Every row gives one point. Before rounding, the points of a table are all equally far from one centre. They may lie mostly on one side of it. Write the centre, to within rounding.

Points (10 x 3)
| -18 |  37 | -49 |
| -12 |  60 |  -9 |
| -33 |  43 | -23 |
| -34 |  43 | -18 |
| -31 |  31 |  10 |
|  -7 |  43 |  20 |
| -22 |  51 | -33 |
| -12 |  57 | -31 |
| -17 |  49 |  10 |
| -22 |  55 | -19 |
Centre: |   2 |  20 | -15 |

Points (11 x 6)
|  -3 |   2 |  35 |  -4 |  18 |  30 |
| -17 |   6 |  30 | -35 |  11 |   7 |
|  -1 |  10 |  60 |   1 |  -7 |   6 |
|   9 |  19 |  -6 |  -7 |  32 |  20 |
|  17 |  21 |  59 | -39 |  17 |   4 |
|  24 | -23 |   2 | -36 |  13 |  45 |
| -14 |  16 |  20 | -36 |  11 |   9 |
|  29 |   4 |  53 | -10 |  -3 |  43 |
|   7 |  39 |   2 | -14 |  15 |  16 |
|  17 | -11 |  17 |   4 |  24 |  43 |
|  -5 |   0 |  46 | -43 |   1 |  19 |
Centre: |  38 |  -7 |  16 | -16 |  -5 |  -7 |

Points (15 x 11)
| -32 |  11 |  17 |  60 |  28 |   6 |   1 |  -2 |  23 | -35 |  14 |
| -19 |  -8 |  30 |  38 |  20 | -15 |   0 | -37 |  11 | -34 |  23 |
| -20 |  -9 |  37 |  45 |  15 | -18 |  19 | -13 |  13 | -22 |  27 |
| -12 |  12 |   4 |  53 |  -3 | -17 |   4 | -22 |  -4 | -31 |  34 |
| -21 |   7 |  35 |  44 |   0 | -12 |  -5 | -26 |   0 | -32 |  22 |
| -12 |   8 |  -9 |  37 |  27 |  -9 |  -6 |  -2 |  14 | -26 |  49 |
| -10 |  14 |   6 |  44 |   3 | -16 |  24 | -25 |  10 | -32 |  38 |
| -25 |  20 |   9 |  44 |  14 |  -6 |  23 | -24 |  13 | -33 |  35 |
| -25 |  -3 |  31 |  40 | -11 | -14 | -17 | -15 |   8 | -25 |  -9 |
| -11 |  -3 |  -4 |  32 |  24 |  -6 |   7 | -35 |  23 | -47 |  30 |
| -20 |  20 |  22 |  46 |  22 | -15 |  10 | -23 |  13 | -40 |  13 |
| -28 |  10 |   7 |  41 |  23 | -21 |  15 | -21 |  26 | -25 |  32 |
| -14 |  -8 |  13 |  53 |   4 |  -7 |  17 | -12 |  19 | -47 |  21 |
| -15 |   1 |  14 |  59 |  24 |   0 |   0 | -21 |  14 |  -3 |  55 |
| -23 |  -8 |  22 |  59 |  14 | -13 |  12 | -24 |  28 | -29 |  19 |
Centre: |  -1 |   1 |   6 |  27 |  11 |  17 |   4 | -14 |  12 |  -1 |   6 |

Points (25 x 18)
|   4 |   2 | -13 | -26 |  11 |   8 | -21 | -21 | -31 |  33 |  -1 | -17 |  32 | -11 |  21 |   2 |  -1 |   8 |
| -35 |  15 | -40 |   3 |  18 |  15 | -32 |  14 | -14 |  38 | -20 | -15 |   7 | -11 |  14 |  -2 |  -7 | -21 |
| -32 |   3 | -18 |  -6 |  15 |  39 | -30 |  -6 | -43 |  41 |   0 |  -8 |  15 |   1 |  -7 | -12 |   1 | -22 |
| -11 |  31 | -30 | -13 |  11 |   5 | -27 | -16 | -17 |  27 |   1 |  -6 |  12 | -16 | -18 |   6 |  -3 | -26 |
| -46 |   8 | -24 | -21 |  -4 |  14 | -20 |  -5 | -30 |  34 |  -7 | -33 |  11 |  -1 |   8 |   0 |   1 | -23 |
| -20 |   2 | -45 |  -9 |  -1 |  -5 |   1 | -12 | -23 |  31 | -11 | -32 |   0 | -31 | -11 |  25 |  -1 | -35 |
|   3 |  20 | -14 |  16 |   6 |  23 | -36 | -26 |  -4 |  24 | -16 | -37 |  -6 |  -3 |  25 |   9 |  -7 | -22 |
|  -9 |  20 | -26 |   0 |  10 |   2 | -19 | -13 |  10 |  42 |  -5 | -29 |   8 |   3 |   5 |  -4 | -33 | -10 |
| -41 |  10 | -43 |   7 |  -5 |   6 | -28 |   2 | -24 |  45 | -23 | -20 |   8 | -31 |   3 |   2 |  13 |   3 |
| -38 |   1 | -24 |  20 | -17 |  54 | -22 | -19 | -28 |  29 |  18 | -24 |  -2 | -24 |   3 |  -8 |  14 | -20 |
| -24 | -10 | -44 |  -6 | -17 |  29 | -21 |   5 | -34 |  28 |  -2 | -31 |   7 | -15 |   9 |   9 |  -8 | -28 |
| -15 |  12 | -30 | -23 |   4 |   1 |  18 |  10 | -15 |  42 |  -3 | -39 |  34 | -36 |   7 |   1 |  -7 | -14 |
| -32 |  43 | -23 |  19 |  17 |  25 | -12 |  -9 | -17 |  39 |  -8 | -32 | -14 |  10 |  19 |  -2 | -11 | -17 |
| -11 | -16 | -33 |   4 |  13 |   8 | -29 |  -1 |  -6 |  48 |  11 | -39 |  20 | -26 |  13 |   2 | -12 |   0 |
| -24 |   5 | -41 | -14 |   5 |  19 | -26 | -17 |  -6 |  22 | -12 | -24 |   8 | -33 |  25 |  -4 |  -6 |  -4 |
| -15 |  -1 | -22 | -11 |  16 |  17 | -31 |   2 | -38 |  52 |  -2 | -28 |  19 | -27 |   7 |  -7 | -13 | -30 |
| -27 |  -2 | -25 |  -4 |  -2 |   5 | -36 | -12 | -24 |  42 |  -2 | -11 |  33 | -20 |  20 |   2 | -13 |  -5 |
| -26 |  25 | -22 |  -4 | -26 |   3 | -18 | -13 |   6 |  40 |  15 | -39 |   2 | -18 |   9 |  21 |   1 | -16 |
|  -9 |  13 | -36 |  -1 |  16 |  25 | -12 |   1 | -28 |  55 |   4 | -21 | -15 |  17 |  12 |  -8 | -23 | -16 |
| -42 | -11 | -41 |  -2 |   9 |  16 |  -7 |  -5 | -25 |  49 |  -4 | -19 |  23 | -32 | -17 |  13 |  -2 |  -9 |
| -28 |  17 | -28 |  -9 |  16 |  15 | -25 | -13 | -19 |  50 |  -7 | -23 |  31 | -24 |  -1 |  -1 |  -8 | -10 |
| -40 |   8 | -25 | -17 |  11 |  27 | -21 |  -4 |  -8 |  30 |  -8 | -11 |  13 |  -3 |  14 |  -2 | -24 | -28 |
| -19 |  27 | -32 |  -2 |  -7 |  -2 | -28 | -11 | -17 |  33 |  -6 | -25 |  19 | -30 |  17 |  -5 | -17 | -20 |
| -32 |  -1 | -60 |  -1 | -11 |  13 |   6 |  -3 | -29 |  41 | -13 |  -1 |   6 | -28 |   5 |   0 | -17 | -18 |
| -24 |  12 | -24 | -13 |  20 |   6 | -37 |   4 | -19 |  43 | -10 | -23 |   8 | -10 |   2 |   7 | -16 | -27 |
Centre: | -10 |   1 |   4 |  15 |   0 |  15 |  11 |   3 | -17 |  29 |  -4 | -10 |  -5 | -19 |   5 |   1 |   3 |  -6 |
